Rows are points. Each copy is the shape, with its points in the same order, stretched, turned, moved and blurred by noise. Is it also mirrored, or only turned?

Shape:
[[ 5.0  1.4 -1.7]
 [ 0.1  3.3  0.4]
 [-3.2 -6.7  4.6]
 [-1.8  1.5 -1.3]
 [-3.4  0.0  6.5]
 [ 0.1  2.5 -2.3]
 [ 1.6 -0.4 -6.8]
 [-4.2  6.4  6.4]
 [ 3.2 -6.6  1.4]]
Copy 1 (9 x 3):
[[-4.7  1.4 -3.4]
 [-3.5  2.7  2.4]
 [ 4.7 -1.6  0.0]
 [-2.3  0.8  2.4]
 [ 3.7  3.5  2.4]
 [-4.3  1.4  1.2]
 [-6.2 -2.7 -1.0]
 [ 2.8  6.6  7.0]
 [ 0.1 -1.5 -5.9]]
Copy 1 is: only turned
Copy 2, 9 rows:
[[-3.7  4.7  0.5]
 [ 0.6  1.5  3.2]
 [ 2.6 -3.7 -4.9]
 [-0.5 -1.3  2.6]
 [ 5.3 -1.6 -0.6]
 [-1.7  0.9  3.2]
 [-6.5  0.3  2.2]
 [ 6.7 -0.2  4.7]
 [-2.0  2.1 -6.9]]
Copy 2 is: only turned
Copy 3 (9 x 3):
[[ 1.1  0.4  5.7]
 [ 1.6  2.8  1.3]
 [-4.2 -6.2 -7.8]
 [ 3.1  1.1  0.0]
 [-3.0  1.1 -6.6]
 [ 3.4  1.4  2.3]
 [ 4.8 -1.2  5.4]
 [ 0.0  7.3 -4.5]
 [-3.8 -6.8 -0.6]]
Copy 3 is: only turned
Copy 4, 9 rows:
[[ 0.7  4.6 -2.4]
 [-2.0  1.8 -3.6]
 [-2.7 -4.2  6.3]
 [-0.4 -0.7 -4.0]
 [-8.0 -0.5  2.1]
 [ 0.6  0.5 -4.2]
 [ 5.4  0.6 -4.3]
 [-9.7  0.3 -3.7]
 [ 0.8  0.3  5.3]]
Copy 4 is: only turned

Shape, 9 rows:
[[ 0.2 -2.5  5.3 -1.3]
 [ 7.0 -7.4 -2.8  5.1]
 [-4.3  1.2 -6.0 -2.3]
 [-2.9  0.4  0.9 -2.2]
 [ 1.1 -3.1 -1.8  3.9]
 [ 0.1  1.1 -1.7  0.5]
 [-5.6  3.5 -4.5  0.6]
 [ 4.3 -1.3  1.5 -0.2]
 [ 0.9  0.3  2.9  0.4]]
Copy 1:
[[-2.3 -1.3 -4.7  2.9]
 [ 9.1 -8.8 -7.7  3.0]
 [ 1.7 -1.6  8.3  0.2]
 [-1.3  0.4  2.9  0.7]
 [ 6.9 -2.8 -2.4  2.8]
 [ 2.0 -0.8  1.3 -1.3]
 [ 4.7  3.1  8.0 -0.9]
 [ 0.2 -3.9 -3.7 -1.3]
 [ 0.2 -0.1 -2.1 -0.6]]
Copy 1 is: mirrored
Copy 2 (9 x 4):
[[ 2.0 -1.2 -3.5  4.4]
 [ 5.1 11.3 -6.9  0.4]
 [ 2.7 -1.6  6.5 -7.4]
 [ 1.8 -3.2  1.8 -0.2]
 [ 2.8  6.2 -0.2  0.2]
 [ 1.1  0.6  0.1 -2.7]
 [ 0.2 -1.3  8.3 -5.1]
 [ 1.9  1.5 -6.1  0.6]
 [ 0.5 -0.2 -2.8  1.6]]
Copy 2 is: mirrored

Shape, 10 rows:
[[  4.4   3.8  -5.8   1.3]
 [  1.9  -2.6   3.3  -2.9]
 [  0.6  -3.3  -0.2 -13.6]
 [  1.3   2.0   1.8   0.7]
 [ -0.9   4.6   1.2   0.5]
 [ -2.4  -1.1   1.6  -4.1]
 [ -5.7   1.8   1.4  -0.4]
 [ -2.3  -5.7  -1.5   2.9]
 [ -3.9   0.8   2.8  -1.2]
 [  0.0   0.8  -2.5  -1.8]]
Copy 1 (10 x 4):
[[ 5.6  5.4  0.9 -0.6]
 [ 0.5 -2.7  0.3 -1.6]
 [ 5.5 -0.6 14.5  0.4]
 [-1.3  1.3 -1.6 -3.0]
 [-2.8  3.8  0.3 -3.2]
 [-0.3 -0.9  4.1  1.5]
 [-3.5  0.7  1.9  2.7]
 [ 3.0 -5.9 -3.8  9.3]
 [-3.5 -0.3  1.3  0.8]
 [ 3.0  1.8  3.3  1.9]]
Copy 1 is: mirrored
Copy 2, 10 rows:
[[  3.1  -3.2   0.2  -8.0]
 [  1.4   3.0  -5.1   2.7]
 [ -6.3   9.1 -13.6  -1.3]
 [  2.5  -2.8  -0.1  -0.8]
 [  0.2  -6.7   1.9  -0.9]
 [ -2.7   2.3  -2.4   1.2]
 [ -3.7  -3.6   2.2   2.3]
 [  0.0   5.8   0.2   0.9]
 [ -1.6  -1.3   1.5   2.3]
 [ -0.7   0.5  -2.2  -3.0]]
Copy 2 is: only turned
Copy 3:
[[ -7.0   1.1  -0.3   1.5]
 [  1.2   4.5  -6.4  -1.9]
 [  2.2  -6.5 -10.3  -5.4]
 [ -1.6   6.4  -2.6  -2.4]
 [ -2.4   5.8  -1.3  -4.4]
 [  1.9   0.8  -3.7  -3.9]
 [  1.5   2.6   0.3  -5.0]
 [  1.6  -0.1   1.3   2.7]
 [  1.4   3.7  -1.3  -4.9]
 [ -2.1  -0.4  -1.6  -1.7]]
Copy 3 is: only turned

Shape, 10 rows:
[[-1.4  2.8 -3.8  1.2 -5.3  2.9]
 [-3.2 -3.6  5.9 -1.2  2.8  0.2]
 [ 1.3  4.5 -5.3 -3.3  0.0 -2.3]
 [-2.0 -2.4  1.0 -1.7 -4.9 -6.2]
 [ 2.5 -3.8  3.3  0.1  4.4 -0.8]
 [ 1.9  1.4  0.0 -2.0  0.1  3.3]
 [-1.2  1.0  4.9 -2.5 -5.4 -1.5]
 [-3.8 -3.4  0.7 -5.3  0.3  9.0]
 [-2.0  6.9 -0.4 -1.7  5.9 -2.4]
 [ 2.5 -4.4 -9.3 -1.4  0.2 -5.6]]
Copy 1, 10 rows:
[[ 3.1  4.2  2.4  6.3  3.1 -3.4]
 [-6.7 -2.8 -1.6 -1.5 -5.5 -0.3]
 [ 5.0  2.1 -0.5 -2.3  1.6  0.0]
 [-0.1 -3.2  8.0 -1.7 -0.3  4.2]
 [-1.9 -2.6 -4.1  1.6 -4.2  2.9]
 [ 1.8  3.3 -2.6  2.3 -2.6 -1.2]
 [-3.9  2.2  5.5 -1.8 -3.8  1.5]
 [ 1.2 -1.7 -1.8  2.2 -6.8 -7.0]
 [-2.5  3.2 -6.7 -6.9  2.1 -1.8]
 [11.0 -5.8  1.8  2.7  2.9  3.7]]
Copy 1 is: only turned
Copy 2:
[[ 0.7  1.6  0.1  3.1  5.1  3.8]
 [-3.6 -4.7 -0.7 -3.7  2.3 -4.0]
 [ 4.0 -0.6  0.7  5.9 -2.4  0.6]
 [ 1.8 -3.8  6.1  1.6  3.7 -4.6]
 [-1.1  0.1  0.2 -4.1 -0.6 -3.7]
 [-2.3  1.7 -0.8  1.1 -1.0  0.7]
 [-2.8 -1.1  2.5  4.2  3.1 -3.7]
 [-9.9 -7.5  0.7 -3.6  0.4  4.8]
 [ 3.6 -2.2 -7.1  3.9 -1.7 -3.2]
 [ 6.5 -1.8  6.9  0.5 -1.9  1.8]]
Copy 2 is: only turned
Copy 3:
[[-1.1  3.5 -0.8  3.2 -3.9 -0.9]
 [ 0.8 -6.5  0.0 -1.9  3.5  0.0]
 [ 0.4 -0.9  6.2  0.3 -4.9  0.4]
 [-3.3  0.3  1.6 -0.6  3.9 -8.2]
 [ 1.8 -2.2  3.1  0.1  4.9  2.6]
 [ 0.1  0.3  1.5 -0.7 -0.8  4.2]
 [-6.5 -0.4 -0.1 -1.6  2.4 -3.8]
 [ 5.8 -3.7 -2.7 -7.3 -1.0  4.4]
 [-0.3 -9.4  6.6  2.2 -7.1  3.2]
 [ 6.9  3.4  6.5  0.4  1.0 -3.5]]
Copy 3 is: mirrored
Copy 4, 10 rows:
[[-4.1 -2.8 -1.9 -5.3  1.0 -1.6]
 [-3.2  5.1  5.1  7.5 -1.5 -0.9]
 [ 3.5 -5.3 -3.4 -4.3  5.0  0.3]
 [ 0.2 -7.8  2.9  2.9  0.4 -2.8]
 [ 0.8  4.4  2.3  5.7 -3.7 -0.5]
 [-1.1  2.8  1.2 -3.0 -0.5  0.0]
 [-0.9 -2.5  7.3 -0.3  0.2 -4.9]
 [-8.5  6.0  5.5 -0.1 -1.7  5.9]
 [ 2.3  2.1 -1.7  0.2  7.8 -1.9]
 [ 3.9 -7.9 -6.1  0.1 -2.0  2.8]]
Copy 4 is: only turned
